Each row is a point. To make a cloud, some directions were put in groups of two or more. Within a group, all points are equally far from the middle, so they leave a hole (a ring in 2 directions, a hollow ball in 3). The other directions are filled evenly. Then the cloud was stretched, turned, moved and blurred a little. How many holes are there, and how many directions does each take, smallest first?
In the rows, zero is written as 128.

Cloud, 22 rows:
[[119 108 135]
 [ 57  98  79]
 [151  95  27]
 [116  66 128]
 [157 119 139]
 [ 82 110 132]
 [142 138  74]
 [130  87 135]
 [148 138  90]
 [ 96  63 147]
 [ 64  72  61]
 [162  81  76]
 [ 78  69 165]
 [167 118 179]
 [131 138 194]
 [ 64 119 148]
 [105 132 221]
 [ 95  94  45]
 [171  75  83]
 [139 117  76]
 [138 122 197]
 [127  86 167]]
Holes: 0

Cloud, 20 rows:
[[ 71  78 117]
 [166 121 111]
 [190  67 105]
 [124  62 112]
 [104  79  98]
 [113  73 130]
 [114  51 154]
 [117  75  83]
 [113  64  96]
 [144 102 105]
 [105 114 149]
 [ 60 127 145]
 [158  46 142]
 [ 42  92 158]
 [ 60  88 112]
 [123 130 189]
 [224 109  88]
 [200  80 106]
 [141 152 137]
 [195 137 143]]
Holes: 0

Cloud, 32 rows:
[[ 70  88 171  40]
 [115 174 178 126]
 [ 79 171 161  32]
 [161 157  98 203]
 [137 110 107 142]
 [139 111  57 138]
 [235 112 177 132]
 [105 108 150  53]
 [141 108 142 144]
 [120  77 100 110]
 [179 191 154 119]
 [116  64 153 155]
 [101 132 214 110]
 [ 78 194 180  65]
 [155 107  79  82]
 [137  86 222  89]
 [125 185 141 121]
 [116 155 157 201]
 [179 163 106 164]
 [123  84 142  89]
 [129 166 212 133]
 [105 149 171  80]
 [161  79  65 149]
 [138  91 165 206]
 [188 158 105  80]
 [ 41 145 144 121]
 [ 76 132 162 174]
 [147 194 159  80]
 [137 102 172  65]
 [123 141 124 111]
 [ 90 111 103  96]
 [140 182 175 135]]
Holes: 0

Cloud:
[[151 109 150 185 105 161]
 [164 120 215 114 118  94]
 [182  73 126  54 111 122]
 [167 110  51  80 140 125]
 [147 134 104 153 102  98]
 [115 111 127 172 136  94]
 [207 116 173  93  93  86]
 [ 76 169 185 217 142 103]
 [122 106 160 116 159  50]
 [190  50 128 143 102 110]
 [175  86 157 143  96 161]
 [ 86 174  95 180 166 129]
 [196 135 197 108  73 125]
 [ 62 103 145 196  69 145]
 [105 178 152 153 170  94]
 [215  65  42 103 118 122]
 [155  52 143 142 171 133]
 [ 79 180 109 135 136 141]
 [105  75 129  54 108 148]
 [196  85 170  57 139 109]
 [181  75  58 188 154 150]
 [221  71 109 170  98 114]
 [148  96 198 168 159 100]
 [105 153 161 116 112 167]
 [199 125  29 138 131 184]
 [120 140 212 137 117 100]
 [204  72 158 193 135 113]
 [170 107 122 174 141 172]
 [108 165 171 127 145 136]
 [173  79 140 167 149 198]
 [ 95 126 230 169 103 153]
 [ 97 152 189 178 199 113]
 [123 151 104 160 113  86]
 [157 128 218  78  79 113]
 [177 104  52 158 130 203]
 [177 138  38 187 146 189]
 [ 89  94 141  82 129 128]
 [ 77 154 122 189 116 117]
 [ 92 117 103  69 146  84]
 [108  80 139 187  85 166]
 [130 108  45 169 154 184]
 [144 102  28 168 167 108]
 [ 99 123 128 127 143 138]
 [ 98 113  37 113 106 184]
 [186 137 133 181  89  73]
 [136 185 133  65 156  60]
 [136 142 102 105 193  65]]
Holes: 0

Cloud (54 x 6):
[[112  66 134 156 110 160]
 [160 120 188 121  62 125]
 [144 105 221 122 178 116]
 [ 75 154  59 128  61 105]
 [172 134  88  51 123 100]
 [127 162 200 173  86 129]
 [149 149 134 186 166  42]
 [199 102 186 128 120 131]
 [ 64 149 118 114  99 153]
 [183  91  92 165 130 151]
 [106 111 205 108 145 116]
 [ 91 160  91 108 152 129]
 [161  75 122 175 165 138]
 [188 154 112 170 142 219]
 [229 182 194 163 146 123]
 [138 178 115 204 164  84]
 [159 157 224  79  78  64]
 [ 85 112 173 155 107 134]
 [145  89 104 113 183 173]
 [ 64 163 164  85 135 132]
 [143 139 136  65 144 195]
 [ 51 139 128  89 140  85]
 [192 111 131 186 129 135]
 [183 130 152 152  96  76]
 [209 114  97 146 136 131]
 [133 164 112 144  97 234]
 [182 130 176  69  65  88]
 [129  98 203 164 198 128]
 [168 101  54  62  77 101]
 [177 145 140 198  94 149]
 [165 167 128  84 116 206]
 [ 87 216 106 140 112  57]
 [ 52 114 130 131  70 165]
 [ 84 142 165 106 142 101]
 [190 147 176 191  68 119]
 [154  94 194  82  89 103]
 [184  50  94 164 131 108]
 [149 231 167 109 101 137]
 [ 88 135  73 159 112  75]
 [159 156 178 108 100 166]
 [113 120 180 104  75 156]
 [ 71 116  79  53 107 185]
 [129 164  72 134 139  94]
 [220 170 170 130 142 135]
 [155 203 162  84 136 114]
 [148 121 144  81 163 174]
 [174 201 189 146 154 193]
 [100 154 174  64 143 157]
 [128 183  87 170 146  20]
 [144 158 176  75 118  51]
 [141 111 149  90 103  88]
 [215 145 137 131 137 119]
 [ 95 158  29 148  67 109]
 [151  89 124 111 100 150]]
Holes: 0
